Every row gives one point. Any point is a mix of the corners, with weights that add up to 1. It lies inside the corners' shape when no weight is negative. Say inside or outside, and name the corners with a negative weight.

Corners:
(1): [0.02 0.20]
(2): [ 0.35 -0.85]
(3): [-0.67  0.13]
Points:
[-0.43  0.26] => outside (2)
[ 0.14 -0.81] => outside (1)
[ 0.27 -0.13] => outside (3)
[0.00 0.16] => inside
[-0.40  0.29] => outside (2)

Corners:
(1): [-0.08  0.08 -0.40  0.08  0.39 -0.15]
(2): [ 0.57  0.51  0.08 -0.44  0.54 -0.04]
(3): [-0.89 -0.98  0.63 -0.08 -0.32 -0.29]
(4): [ 0.31 -0.13 -0.03  0.37  0.89  0.22]
(5): [-0.50 -1.13 -0.55 -0.76 -0.55  0.53]
(6): [-0.09  0.43 -0.13 -0.16  0.68  0.56]
(7): [0.44 0.53 0.15 0.28 0.17 0.23]
Points:
[-0.15 -0.25  0.01 -0.50 -0.15  0.27] => outside (1, 4)
[-0.26 -0.46  0.20 -0.06 -0.08 -0.06] => outside (6)
[ 0.14 -0.20 -0.06  0.14  0.58  0.19] => inside
[ 0.23  0.29 -0.03 -0.18  0.51  0.15] => inside
[ 0.40  0.33  0.05 -0.36  0.46  0.01] => inside

Corners:
(1): [ 0.05 -0.05 -0.18  0.95  0.67  0.04 -0.50  0.35 -0.09]
(2): [-0.58  0.75 -0.10 -0.77 -0.35 -0.17 -0.59 -1.01 -0.76]
(3): [-0.26 -0.39  0.37  0.01  0.67  0.64  0.72 -0.14 -0.56]
(4): [ 0.59  0.38  0.89 -0.44  0.12  0.16  0.12 -0.12 -0.02]
(5): [-0.41 -0.59  0.45 -1.30 -0.23 -0.11  0.36  0.37 -0.50]
(6): [-0.59 -0.19 -0.51 -0.83  0.47  0.22  0.19  0.42  0.07]
(7): [ 0.13 -0.22 -0.53 -0.39 -0.50 -1.04  0.77  0.56 -0.61]
(8): [-0.19 -0.32 -0.55  0.47 -0.29  0.29 -0.27  0.21 -0.34]
(9): [-0.55 -0.25 -0.15 -0.13 -0.14 -0.08  0.16  0.27  0.42]
(10): [-0.50  0.31  0.02  0.55 -0.18  0.16  0.16  0.40 -0.55]
Points:
[-0.38  0.01  0.02  0.05 -0.03  0.10  0.21  0.25 -0.32] => inside
[-0.49  0.28 -0.02 -0.90 -0.36 -0.26  0.26  0.15 -0.35] => outside (1, 3, 8)
[-0.07 -0.23  0.20 -0.24  0.06  0.02  0.23  0.37 -0.22] => outside (2)
[ 0.16  0.21  0.57 -0.40  0.03 -0.04  0.08 -0.10 -0.51] => outside (6, 8, 9)
[ 0.09  0.26  0.24 -0.05  0.04  0.13 -0.01 -0.06 -0.18] => outside (5)
[ 0.00 -0.25 -0.05 -0.31  0.21  0.05  0.03  0.06 -0.42] => outside (9, 10)

Corners:
(1): [ 0.60  0.66 -0.67  0.03  0.42 -0.27 -0.22 -0.15 -0.37 -0.03  0.68  0.01
 -0.03 -0.12]
(2): [ 0.16  0.72 -0.10  0.10  0.63 -0.36  0.38 -0.84 -0.21 -0.91  0.68 -0.41
 -0.34 -0.73]
(3): [ 0.78  0.32  0.17  0.90 -0.11 -0.48  0.42  0.22 -0.46  0.56 -0.46  0.64
 -0.33 -0.79]
(4): [ 0.98  0.39  0.05  0.27 -0.63 -0.68  0.18 -0.61  0.18  0.56  0.01  0.22
 -0.58 -0.43]
(5): [ 0.10 -0.70 -0.04 -0.78  0.54 -0.07  0.26 -0.54  0.12 -1.06 -0.66 -0.29
  0.87 -0.06]
(6): [ 0.12  0.14 -0.81 -0.87  0.77 -0.31 -0.45  0.60  0.32  0.65  0.86 -0.89
  0.26 -0.03]
(7): [-0.43  0.09 -0.16 -0.42  0.30 -0.11 -0.31 -0.59  0.51 -0.31  0.02  0.43
  0.13  0.35]
(8): [-0.50 -0.26 -0.63  0.47 -0.33  0.24  0.33 -0.50  0.13 -0.61 -0.60  0.71
  0.13 -0.37]
(9): [-0.25  0.57 -0.42 -0.37  0.49  0.24  0.08 -0.18 -0.26  0.44 -0.06 -0.73
 -0.10  0.30]
(10): [-0.20  0.79 -0.32 -0.48  0.45 -0.45  0.08  0.05  0.00 -0.25 -0.64 -0.49
 -0.43  0.27]
(11): [ 0.01  0.21 -0.66  0.61  0.57 -0.02 -0.27  0.04  0.11  0.15 -0.39 -0.46
  0.09  0.01]
(12): [ 0.87 -0.89 -0.48 -0.57 -0.81  0.96 -0.08 -0.49  0.47 -0.52  0.50  0.70
 -0.40 -0.02]
(13): [ 0.72 -0.25 -0.03 -0.22 -0.70  0.24 -0.65  0.41 -0.64  0.11 -0.03  0.29
 -0.14 -0.50]
(14): [ 0.04 -0.42 -0.27 -0.22 -0.65 -0.32 -0.05  0.18  0.28 -0.77  0.14  0.28
  0.29  0.33]
(15): [ 0.30  0.91  0.12  0.55 -1.10  0.78  0.01 -0.36  0.67  0.25 -0.71  0.89
 -0.47  0.01]
Points:
[ 0.32  0.11 -0.22  0.03 -0.20 -0.03  0.02 -0.26  0.00 -0.21 -0.09  0.23
 -0.12 -0.14] => outside (6)
[ 0.25  0.27 -0.23  0.01  0.07 -0.05  0.00 -0.06 -0.14  0.11 -0.06 -0.04
 -0.13 -0.20] => inside
[ 0.02 -0.02 -0.31 -0.17  0.19 -0.11  0.10 -0.30  0.05 -0.18 -0.30 -0.04
 -0.02 -0.20] => outside (1, 14, 15)
[ 0.10  0.40 -0.33  0.10 -0.01  0.10 -0.06 -0.13  0.05 -0.09 -0.02  0.16
 -0.18 -0.10] => outside (4, 5)
[ 0.18  0.36 -0.30 -0.03  0.21 -0.16  0.04 -0.11 -0.05 -0.07 -0.16 -0.11
 -0.15 -0.09] => inside
[ 0.21  0.39 -0.24  0.09 -0.15 -0.19 -0.09 -0.03 -0.01  0.04  0.01  0.10
 -0.14 -0.16] => outside (5, 12)
[ 0.18  0.34 -0.23 -0.02  0.07 -0.20 -0.04 -0.15  0.00  0.01 -0.15 -0.07
 -0.11 -0.13] => outside (12)

Corners:
(1): [ 0.07  0.08 -1.56 -0.18  0.18 -0.23  0.56 -0.05 -0.36 -0.02 -0.12  1.41
 -1.58  0.05  0.70 -0.48  0.00 -0.09 -0.40 -0.28]
(2): [ 0.21  0.31  0.26 -0.33  0.33  0.62 -0.13 -0.29 -0.50  0.11 -0.09 -0.76
  0.30 -0.45 -0.82  0.25  0.09  0.04  0.04  0.10]
(3): [-0.92  0.03 -0.32 -0.13  0.37  0.37  0.37 -0.25 -0.21  0.12  0.07  0.12
 -0.04  0.34 -0.01  0.66  0.00  0.20 -0.24  0.33]
(4): [ 0.08  0.46 -0.12  0.49  0.43  0.70 -0.72 -0.39 -0.92  0.29 -0.09 -0.44
  0.37  0.05 -0.38  0.07  0.98  1.02 -0.39  0.35]
(5): [-0.05 -0.12  0.40 -0.17  0.50  0.17 -0.10  0.10  0.58  0.10  0.60 -0.36
 -0.34  0.12  0.06 -0.03 -0.53  0.36  0.47  0.11]
(6): [-0.03  0.12 -0.37 -0.04 -0.01  0.39 -1.07 -0.15 -0.01  0.30 -0.25 -0.20
 -0.52 -0.09  0.09  0.05 -0.44 -0.19 -0.62 -0.47]
(7): [ 0.10 -0.10  0.26  0.07  0.04  0.31  0.40 -0.24  0.38  0.08  0.37 -0.02
  0.09 -0.38  0.20 -0.01 -0.52 -0.20  0.12  0.44]
(8): [-0.67  0.31 -0.03 -0.11 -0.05  0.20 -0.03  0.13  0.44  0.02 -0.44 -0.65
  0.69 -0.60 -1.24 -0.05 -0.32 -0.19 -0.31  0.22]
(9): [-0.06 -0.42  0.12 -0.21  0.18  0.29  0.42 -0.10  0.37  0.38 -0.18  0.83
 -0.12  0.03  0.13  0.31 -0.54  0.48 -0.09  0.01]
(10): [-0.37 -0.28  0.36  0.11  0.02 -1.96  0.47  0.13  0.71 -0.24  0.06 -0.43
  0.13 -0.83  0.45 -0.19 -0.24  0.46  0.04  0.31]
(11): [-0.23 -0.24 -0.49  0.21 -0.10  0.49  0.34  0.13  0.10 -0.01 -0.18  0.75
 -1.77 -1.33  0.81 -0.33 -0.52 -0.19 -0.34  0.18]
(12): [-0.27  0.56  0.46 -0.06  0.55  0.42  0.35  0.06 -0.59 -0.28 -0.39 -0.17
 -0.21 -0.14  0.42 -0.08 -0.27 -0.34 -0.31  0.93]
(13): [ 0.00 -0.53  0.09 -0.03  0.13 -0.94  0.50  0.28  0.60 -0.01  0.53  1.23
  0.02  0.14  0.50 -0.09  0.21  0.15  0.13 -0.34]
(14): [ 0.32 -0.31  0.67 -0.12  0.28 -1.08  0.62  0.43  0.71  0.14  0.04 -0.20
 -0.17  0.10  0.63  0.29 -0.44 -0.41  0.24  2.01]
(15): [ 0.03  0.07  0.40 -0.11  0.41 -0.01  0.48  0.30  0.48  0.02 -0.36 -0.64
 -0.29 -0.25  0.24  0.01 -0.50 -0.28 -0.09 -0.11]
(16): [-0.37 -0.47 -0.07  0.09 -0.75  0.24  0.48  0.20 -0.56 -0.03  0.24  0.44
  0.08 -0.38 -0.07 -0.19 -0.37  0.11  0.22 -0.21]
(17): [-1.07 -0.20  0.29 -0.21  0.25 -0.06  0.25  0.02  0.75  0.83  0.23 -0.34
  0.13 -0.12  0.36 -0.04 -0.65 -0.14  0.17 -0.34]
(18): [-0.42  0.99  0.51  0.29  0.07  0.21  0.11 -0.58 -0.64  0.11  0.01 -0.74
  0.11  0.05 -0.72  0.30 -0.02 -0.36 -0.12  0.28]
(19): [-0.21  0.05  0.45 -0.26 -1.12 -0.02  0.16  0.24  0.53  0.08  0.13 -0.39
  0.21 -0.64  0.22 -0.27 -0.29 -0.29 -0.29  0.07]
(20): [-0.02  0.04  0.13  0.20 -0.59  0.10  0.69 -0.18 -0.10 -0.23 -0.07  0.10
  0.21 -0.14  0.02 -0.27 -0.49 -0.26  2.00  0.35]
(21): [-0.25  0.55 -0.11  0.10  0.23  0.16 -1.27  0.33  0.35  0.68  0.46 -0.36
  0.15  0.04  0.16  1.03 -0.31  0.26 -0.29 -0.29]
Points:
[-0.21 -0.02  0.13 -0.01  0.03  0.11  0.22  0.04 -0.06  0.09  0.00  0.04
 -0.06 -0.19  0.11  0.02 -0.26  0.03 -0.01  0.28] => inside
[-0.37  0.09 -0.08 -0.05 -0.12  0.17 -0.01  0.00  0.10  0.20 -0.02 -0.01
 -0.19 -0.37  0.08  0.04 -0.38 -0.13 -0.14 -0.22] => outside (4, 5, 14)
[-0.18  0.05  0.00  0.03 -0.01  0.05  0.14  0.02  0.09  0.07  0.06 -0.01
 -0.26 -0.32  0.17 -0.04 -0.22 -0.05  0.01  0.16] => outside (9)
[-0.12  0.03 -0.23 -0.03  0.17 -0.04  0.22  0.00 -0.03  0.07  0.02  0.30
 -0.35 -0.09  0.21 -0.04 -0.07  0.07 -0.11  0.06] => inside
[-0.17  0.11 -0.05  0.01 -0.12  0.02  0.16 -0.11 -0.28  0.09 -0.15 -0.11
 -0.25  0.06  0.20 -0.12 -0.15  0.07  0.01  0.20] => outside (2, 7, 8, 11, 13, 21)
[ 0.17  0.04  0.07 -0.01 -0.01 -0.02  0.07  0.05 -0.05  0.03  0.01  0.08
 -0.33 -0.22  0.21 -0.03 -0.19  0.08  0.13  0.20] => outside (3, 7, 8, 17)
[-0.49 -0.57 -0.09 -0.09  0.22 -0.56  0.71  0.24  0.83  0.21  0.28  0.57
 -0.36 -0.20  0.52  0.09 -0.63  0.07  0.38  0.12] => outside (2, 4, 6, 12, 18, 19)

Corners:
(1): [ 0.23 -0.26 -0.02 -0.43  0.14  0.02 -0.23  0.00  0.14  0.03 -0.19  1.80
 -0.18 -0.57 -0.16  0.33 -0.85 -0.53  0.20  0.05]
(2): [-0.02  0.13 -0.81 -0.11  0.43  0.43  0.15  0.02  0.29 -0.30  0.15 -0.26
 -0.30  0.38  0.01  0.21 -0.46  0.57  0.48  0.18]
(3): [-0.31  0.41  0.00 -0.42  0.01  0.15  0.30  0.11  0.52 -0.22  0.12 -0.12
 -0.35 -0.29  0.08  0.38 -0.45 -0.26  0.16 -0.40]
(4): [-0.30 -0.22  0.27 -0.12  0.21  0.00 -0.42  0.58  0.17 -0.05  0.52 -0.15
  0.09  0.09  0.03 -0.04  0.17  0.20  0.49 -0.02]
(5): [ 0.22  1.16 -0.23 -0.11 -0.47 -0.08 -0.36 -0.15  0.02 -0.46  0.74  0.10
 -0.45 -0.13  0.17 -0.61 -0.06  0.08 -0.29 -0.19]
(6): [-0.04  1.49 -0.11 -0.12 -0.37  0.04 -0.15  0.02 -0.42 -0.02  0.67 -0.08
 -0.11  0.00  0.21 -0.08  0.92  1.68  0.13  0.60]
(7): [ 0.63  0.01 -0.36  0.03  0.51 -0.21  0.95  0.16 -0.02  0.37  0.40 -0.13
 -0.09 -0.23 -0.05 -0.04 -0.13 -0.09 -0.30 -0.59]
(8): [ 0.71  0.31 -0.90  0.54 -0.56 -0.29 -0.09 -0.38  0.23  0.13 -0.19  0.17
  0.29 -0.61  0.37 -0.48 -0.67 -0.52 -0.16 -0.09]
(9): [-0.95 -0.18 -0.17  0.00  0.46 -0.07 -0.39  0.38 -0.35 -0.05  0.38  0.61
 -0.50  0.20 -0.27  0.36 -0.08 -0.34  0.55  0.16]
(10): [ 0.22 -0.20 -0.58 -0.36  0.59  0.44 -0.15 -0.24  0.16 -0.39  0.33  0.46
 -0.28 -0.31 -0.35 -0.55  0.53 -0.19 -0.16  0.64]
(11): [ 0.74 -0.17 -0.33  0.04 -0.60  0.45  0.17 -0.44 -0.01  0.18 -0.61  0.48
  1.88 -0.34 -0.30  0.55 -0.87 -0.14 -0.11 -0.32]
(12): [-0.36  0.05 -0.04  0.12  0.25 -0.19 -0.44  0.16 -0.09 -0.22  0.26 -0.17
 -0.30 -0.15 -0.24  0.10  0.20  0.10  0.11  1.84]
(13): [ 0.30  0.18 -0.18 -0.28 -1.08  0.09  0.06  0.36 -0.64 -0.19 -0.30 -0.22
  0.08 -0.48  0.16  0.18 -0.11  0.50  0.72  1.44]
(14): [ 0.44 -0.01  0.09  1.51  0.15  0.13 -0.09  0.14  0.26 -0.50  0.39 -0.22
 -0.13 -0.41 -0.03 -0.05 -0.25 -0.25 -0.35 -0.20]
(15): [ 0.55 -0.22 -1.12 -0.03  0.17 -0.41 -0.51  0.08  0.21 -0.27  0.57  0.15
 -0.24 -0.59 -0.32  0.37 -0.37 -0.53 -0.22 -0.59]
(16): [ 0.13 -0.19  0.00  1.21 -0.37  0.21 -0.46  0.56 -0.03 -0.20  0.23 -0.36
 -0.32  0.05 -0.01  0.11  1.10 -0.33 -0.19  1.77]
(17): [ 0.25 -0.25 -0.52 -0.13  0.47 -0.19 -0.56 -0.02  0.00 -0.27 -0.79  1.52
  1.31  0.03 -0.07  0.22 -0.51 -0.18 -0.62 -0.30]
(18): [ 0.84 -0.22 -0.09  0.08 -0.49 -0.25  0.96 -0.20 -0.57  0.14  0.08  0.56
  0.34 -0.34  1.02  0.38 -0.36 -0.34 -0.15 -0.30]
(19): [ 0.24 -0.09  0.01 -0.33  0.16 -0.18 -0.46  0.07 -0.61  0.18  0.25  0.11
 -0.51 -0.23  0.72 -0.11 -0.10 -0.51  0.00  0.44]
(20): [ 0.12  1.50  0.00 -0.22  0.70 -0.05 -0.10 -0.76 -0.36 -0.42 -0.07 -0.22
  0.84 -0.27  0.34  0.09 -0.67 -0.50  1.66 -0.33]
(21): [ 0.69 -0.41 -0.11 -0.42 -0.72 -0.39  0.84 -0.45 -0.26  0.16 -0.24 -0.12
 -0.29  0.00  0.00  0.41  0.59  0.33 -0.53  0.00]
Points:
[ 0.20 -0.07 -0.47 -0.28  0.15 -0.06  0.07 -0.06  0.15 -0.02  0.14  0.60
  0.16 -0.18 -0.16  0.14 -0.25  0.03 -0.26 -0.16] => outside (13, 14, 16, 19, 20)
[ 0.22  0.17 -0.35 -0.05 -0.20 -0.12  0.00 -0.01 -0.14 -0.04  0.05  0.21
  0.02 -0.17  0.11  0.25 -0.12 -0.07  0.05  0.20] => outside (4, 10, 14)
[ 0.26  0.41 -0.40 -0.19  0.04  0.06 -0.05 -0.11 -0.03 -0.17  0.05  0.24
  0.13 -0.23  0.13  0.01 -0.27 -0.04  0.18  0.22] => outside (4, 9, 14, 21)
[ 0.27  0.20 -0.13  0.27 -0.04 -0.02 -0.09  0.01 -0.02 -0.21  0.27  0.05
 -0.14 -0.23  0.11 -0.04 -0.11 -0.11 -0.09  0.05] => inside
[ 0.21  0.14 -0.27  0.20  0.10  0.07 -0.32  0.09  0.01 -0.13  0.07  0.07
  0.14 -0.23  0.02  0.04 -0.05 -0.02  0.07  0.58] => outside (5, 9, 18, 21)
[ 0.20  0.62 -0.30 -0.05  0.00  0.01  0.01 -0.28 -0.11 -0.20 -0.08 -0.01
  0.31 -0.18  0.06 -0.04 -0.25  0.08  0.18  0.09] => outside (1, 4, 15, 16, 18)
[ 0.23  0.25 -0.35 -0.03 -0.08 -0.06 -0.02 -0.01 -0.11 -0.20  0.19  0.14
 -0.27 -0.24  0.12  0.00 -0.06 -0.02  0.05  0.34] => outside (4, 11)
[ 0.24  0.40 -0.37 -0.50 -0.37 -0.01 -0.24 -0.17  0.02 -0.11 -0.22  0.17
  0.51 -0.31  0.03  0.20 -0.64  0.16  0.32  0.05] => outside (7, 9, 10, 14, 16, 18)
[-0.02  0.32  0.00  0.20 -0.07 -0.12  0.24  0.13 -0.17  0.01  0.21 -0.26
 -0.64 -0.19  0.30  0.16  0.06  0.02  0.34  0.77] => outside (4, 5, 10, 11, 15, 17)

Corners:
(1): [-0.78 -0.38 -0.22  0.07 -0.38  0.38  1.63 -0.24  0.64  0.02 -0.63 -0.03
 -0.25 -0.22 -0.31 -0.28  0.34  0.10  0.20 -0.35]
(2): [ 0.02 -0.91  0.09 -0.01  0.22 -0.04 -0.26  0.02  0.25  0.73  0.76 -0.50
 -0.28  0.65  0.05  0.02  0.12 -0.05 -0.27  0.45]
(3): [-0.67  0.18  0.27 -0.13 -0.02  0.17  0.29 -0.36  0.44  0.05  0.26 -0.13
  0.06 -0.08 -0.37 -0.31  0.47  0.49  0.18 -0.77]
(4): [-0.83  0.76 -0.28 -0.32  0.05 -0.69 -0.44  1.12  0.13  0.15 -0.09 -0.65
  0.95 -0.01  0.00 -0.36 -0.60  0.57 -0.13  0.14]
(5): [-0.75  0.32 -0.25  0.19 -0.42  0.24  0.13 -0.18 -0.46 -0.31 -0.19 -0.12
 -0.19  0.46 -0.34  0.03 -0.10  0.23 -0.18  0.32]
(6): [-0.25  0.11  0.00 -0.07  0.39 -0.23  0.74 -0.82  0.54  0.46  0.05  0.24
  0.17 -0.53 -0.89 -0.30  0.19 -0.75 -0.77 -0.58]
(7): [ 0.66  0.04 -0.47 -0.92  0.11  0.23 -0.44  0.45  0.06  0.14 -0.41  0.41
  0.58 -0.23 -0.49  0.12 -0.36  0.33  0.36  0.92]
(8): [-0.22 -0.39  0.13  0.68  0.41  0.24 -0.30  0.31  0.87 -0.37 -0.31  0.11
 -0.61 -0.14 -0.18  0.33  0.35  0.01 -0.26 -0.63]
(9): [-0.24  0.41 -0.04  0.15  0.40 -0.32  0.89  0.05  0.13  0.06  0.41  0.48
 -0.42  0.01 -0.17 -0.32 -0.25 -0.05  0.06  0.22]
(10): [ 0.64 -1.02  0.19 -0.42 -0.03  0.36  0.07 -0.34  0.14 -0.47 -0.84  0.48
  0.35 -0.05  0.10 -0.52 -0.26 -0.41  0.01 -0.05]
(11): [ 0.08 -0.05 -0.50 -0.16 -0.55  0.48  0.79 -0.49 -0.24  0.16 -0.02 -0.07
 -0.39 -0.31  0.33 -0.44 -0.32 -0.50 -0.56 -0.25]
(12): [ 0.66 -0.85  1.29 -0.11 -0.46  0.83 -0.34  0.30 -0.27 -0.85 -0.19  0.03
  0.31 -0.53 -0.01  0.45  0.19  0.19  0.35  0.15]
(13): [-0.86 -0.25  0.17  0.49 -0.13  0.27 -0.02  0.56 -0.21  0.00 -0.08  0.09
  0.06  0.06 -0.22  0.08  0.62  0.03  0.20 -0.04]
(14): [ 0.41 -0.32 -0.43  0.28 -0.34 -0.82 -0.36  0.24 -0.10 -0.29  1.03 -0.20
  0.21  0.42 -0.26  0.47 -0.32  0.99 -0.17 -0.04]
(15): [-0.24  0.35  0.10  0.25 -0.76  0.25 -0.06 -0.50  0.01 -0.31 -0.57  0.37
 -0.63 -0.26 -0.15 -0.27 -0.29  0.45 -0.17 -0.49]
(16): [-0.67 -0.23 -0.02 -0.28  0.07  0.25 -0.47  0.18  0.00  0.25  0.29  1.17
  0.57  0.14 -0.04  0.33 -0.78 -0.17 -0.46  0.95]
(17): [ 0.76  0.06  0.36 -0.19 -0.30  0.28  0.41  0.56  0.65 -0.46  0.01  0.24
 -0.76  0.16 -0.34 -0.63  0.90 -0.36 -0.09  0.33]
(18): [-0.73  0.43  0.52  0.57 -0.01 -0.06  0.33 -0.02  0.59 -0.18 -0.42  0.15
 -0.66  0.17  1.00 -0.08  0.44 -0.65 -0.31 -0.24]
(19): [-0.48 -0.72 -0.11  0.00 -0.07  0.14  0.95 -0.86  0.28 -0.23  0.72  0.54
  0.29 -0.39 -0.68 -0.91  0.19 -0.18 -0.09  0.80]
(20): [ 0.78 -1.24 -0.35 -0.30 -0.33 -0.43 -0.37 -0.15 -0.08 -0.64  1.04 -0.30
  0.16  0.11 -0.41 -0.12 -0.73  0.14  0.49  0.32]
(21): [-0.83 -0.31 -0.49  0.49 -0.40  0.62  0.12  0.23 -0.20  0.28 -0.01 -0.08
  1.00  0.08 -0.56 -0.10 -0.48  0.21  0.14  0.48]
Points:
[-0.10 -0.41 -0.02  0.06 -0.19  0.16  0.14 -0.20  0.04 -0.16  0.11  0.15
  0.04 -0.01 -0.16 -0.01 -0.14  0.04 -0.02  0.07] => outside (4, 17)
[-0.03 -0.30  0.01 -0.03 -0.33  0.30  0.07  0.14 -0.05 -0.34 -0.05  0.19
  0.21 -0.10 -0.29 -0.13 -0.12  0.25  0.14  0.19] => outside (2, 6, 18)
[ 0.04 -0.39  0.03 -0.03 -0.14  0.42  0.21 -0.04  0.15  0.05 -0.16  0.32
 -0.01 -0.14 -0.24  0.00  0.00 -0.01 -0.14 -0.07] => outside (4, 5, 18, 19, 20)
[-0.51 -0.20 -0.04  0.25 -0.11  0.19  0.16 -0.04  0.08  0.01 -0.07  0.24
  0.02 -0.04 -0.19 -0.02 -0.19  0.02 -0.31  0.03] => outside (3, 7, 17, 18, 20)
[-0.37  0.04  0.11  0.15 -0.10  0.06  0.25 -0.03  0.25 -0.12 -0.10  0.10
 -0.17  0.06  0.10 -0.11  0.11 -0.09 -0.11 -0.04] => inside
